Each row is a point. Examples show where two turns around zero, p and q, send a point. Write where each new point lands after one turn and then the other. Backwards means that the second turn is done in reverse. Each puzzle has new turns, and all numbers are rounded.
In the rows, 128 means zero.

Turn p:
[126 151] -> [129 151]
[142  90] -> [137  88]
[144 113] -> [142 111]
[100 158] -> [104 162]
Turn q:
[130  92] -> [126  92]
[ 93 124] -> [ 93 128]
[157 138] -> [158 134]
[132 158] -> [136 157]
Where do these land?
p, then q: [140 145] -> [144 141]
q, then p backwards: [117 156] -> [117 156]
q, then p: [127  83] -> [116  85]

Turn p:
[133 200 127] -> [129 192  95]
[136 108 155] -> [150 118 153]
[111 123 127] -> [113 126 138]
[125 103 116] -> [120 101 131]
[136 106 115] -> [129 102 123]
Turn q:
[123 114 142] -> [129 121 147]
[155 125 128] -> [147 112 117]
[107 154 139] -> [127 162 135]
[100 180 112] -> [113 183 107]
[136  86 148] -> [134  92 158]
[147 110  98] -> [119  98 103]
Where do these land?
p, then q: [126 124 122] -> [122 125 131]
q, then p: [139 111 162] -> [164 121 144]
q, then p: [120 108 159] -> [153 133 156]
p, then q backwards: [105 173 115] -> [ 96 162 105]
q, then p: [149 153  81] -> [ 93 111  86]
p, then q: [130  99 130] -> [131 106 147]

Turn p:
[137 175 131 121] -> [145 172 127 115]
[124 100 123  70] -> [109  98 118  75]
[113 147 145 163] -> [136 147 156 158]
[143 113 133 125] -> [139 111 120 126]
[123 106 108 161] -> [111 114 119 166]
Turn q:
[166 167 132 103] -> [172 154 133  96]
[114 151 145 111] -> [120 154 148 115]
[107 110 101 159] -> [102 115  96 152]
[148 108 114 109] -> [140 100 123 108]
[105 104 148 157] -> [105 117 140 168]
Where do these land?
q, then p: [117 130 109 152] -> [106 140 120 147]
p, then q: [124 122 116  45] -> [ 98 112 145  53]
q, then p backwards: [151 123 118 121] -> [148 120 139 118]
p, then q: [119 116 156 150] -> [142 118 147 157]
q, then p: [129 153 161 151] -> [158 156 139 149]
q, then p: [128 124 109 147] -> [111 130 113 144]

Turn p:
[148 127 157 106 146 153] -> [142 147 165 107 130 146]
[ 91 145 121 167 159  98] -> [100 126 121 150 163  78]
[127 150 100 124 103 105] -> [127 135  85 132 109 116]
[153 153 106 112 108 120] -> [148 151  94 123 110 133]
[140  92 114 143 131 149] -> [137 102 131 138 148 160]
[149 126 161 173 140 140] -> [157 126 166 162 145 119]
[123  81  89 108 131 105] -> [121  83  93  96 142 142]
[ 83 150 154 118 113 156] -> [ 82 148 156 140  98 129]
[138 127 150 101 121 124] -> [138 132 142 103 106 128]
Turn q:
[ 92 129 128  98 110  98] -> [108 106 139 133  96  91]
[152 110 141 136 100 125] -> [169 133 132 130 114 130]
[166 123 103 138 114 147] -> [152 147 102 106 121 153]
[ 62 162 152 129 125 125] -> [ 77 114 155 176 114 122]
[ 81 117 135 125 105 137] -> [117  95 124 162 104 126]
[157 108 139 134 106 140] -> [169 128 128 124 121 144]
[147 150 126 117 155 129] -> [113 143 141 102 147 135]
[138 139 117 121 205 133] -> [ 94 132 126  97 193 130]
[157 115 110 155 131 118] -> [152 155 103 122 141 123]
Where do these land?
q, then p backwards: [146 123 110 149 110 121] -> [150 154 116 122 117 122]
p, then q: [115 126 106 112  97 192] -> [112 112 112 160 109 190]
p, then q backwards: [121 119 155 140 119 118] -> [114 123 148 112 117 114]
q, then p: [114 126 116 160 155 103] -> [118 136 108 134 160  95]
p, then q: [130 126 107  31 122 126] -> [ 93  83 133  79  67 149]
q, then p: [155 122 133 137 147 127] -> [138 151 133 111 145 128]
q, then p: [118 125 163 145 147 107] -> [141 125 150 134 151  94]
q, then p backwards: [124 157 135 149 126 130] -> [119 149 130 134 128 157]

Turn p:
[157 146  96 124 107 145 136 136] -> [136 128  92 150 117 151 127 151]
[114 121 122 157 142 153 123 154] -> [107 133 152 159 139 130 107 138]
[145 122 145 152 112  90 126 121] -> [143 138 120 138 119  87 149 111]
[141 126 132  97 160 150 114 102] -> [152 112 128 102 162 152 113 123]
[117  80 113 104  89 115 123 138] -> [127  76 141 132  87 126 149 128]
[155 170 100 138 143  87 149 136] -> [105 153  66 137 141 121 146 114]
[146 150 131 127 138 136 160 154] -> [114 151 115 137 148 141 150 154]
[ 74  97 171 142 126 111 120  64] -> [151 141 188  88 103 108 120  70]
[103 139 142 111 135 165 101 145] -> [118 120 151 108 136 134  92 162]
Turn q:
[ 99  81 102 140 126 158 118 131] -> [105 126  84 156 105 150 116 105]
[103 142 109  89 114  93 125 105] -> [122 169 120  98 135  92 138 104]
[162 141 151 122 143 161 131 115] -> [161 117 149 112 125 161 112 139]
[135  79 126 152 153 113 144 152] -> [121  86 118 162 129 137 163 110]
[137 103 131 139 107 139  96 149] -> [118  95 112 138 105 116 103 133]
[142 149 115 105 103 157 128 113] -> [153 157 130 113 100 129 107 139]
[147 148 118 161  86  88 126 133] -> [121 132 164 157 122  74 124 142]
[153 153 161 145 158 144 120  97] -> [149 118 168 119 157 160 101 130]
[114 141 168 121 135 142 143 115] -> [112 132 148  99 135 159 130 138]
[ 88 144  98 107 154  86 149 171] -> [118 149  87 129 166 101 186 143]
Where do these land?
q, then p: [135 125 140 101 146 101 153 107] -> [147 142 128 100 142 152 158 123]
p, then q backwards: [103 112 142 165 128 182 135 124] -> [148 157 134 170 114 146 146  89]
p, then q backwards: [122 142 145 145 140 162 134 154] -> [116 169 134 156 123 135 135 126]
p, then q: [168 133 163  98 115  60 111 128] -> [160 139 129 129 123  89 198  93]
q, then p backwards: [138 128 116 137 142  86 124 138] -> [151 106 144 140 143 105 120 139]
p, then q: [ 79 131 104  90 113  86 112 120] -> [100 158 103  95  89 109 127  89]
p, then q: [126 135 115 147 103 153 154 130] -> [121 136 139 145 115 132 109 166]
p, then q: [107 107 106 156 123 172 118 116] -> [110 102 143 132 122 139  74 137]
p, then q: [157 165 121 115 135 104  96 113] -> [166 141  99 137 139  96 130 102]
q, then p backwards: [144 103 129 126 133 176 142 151] -> [140 122  92 104  92 150 138 122]
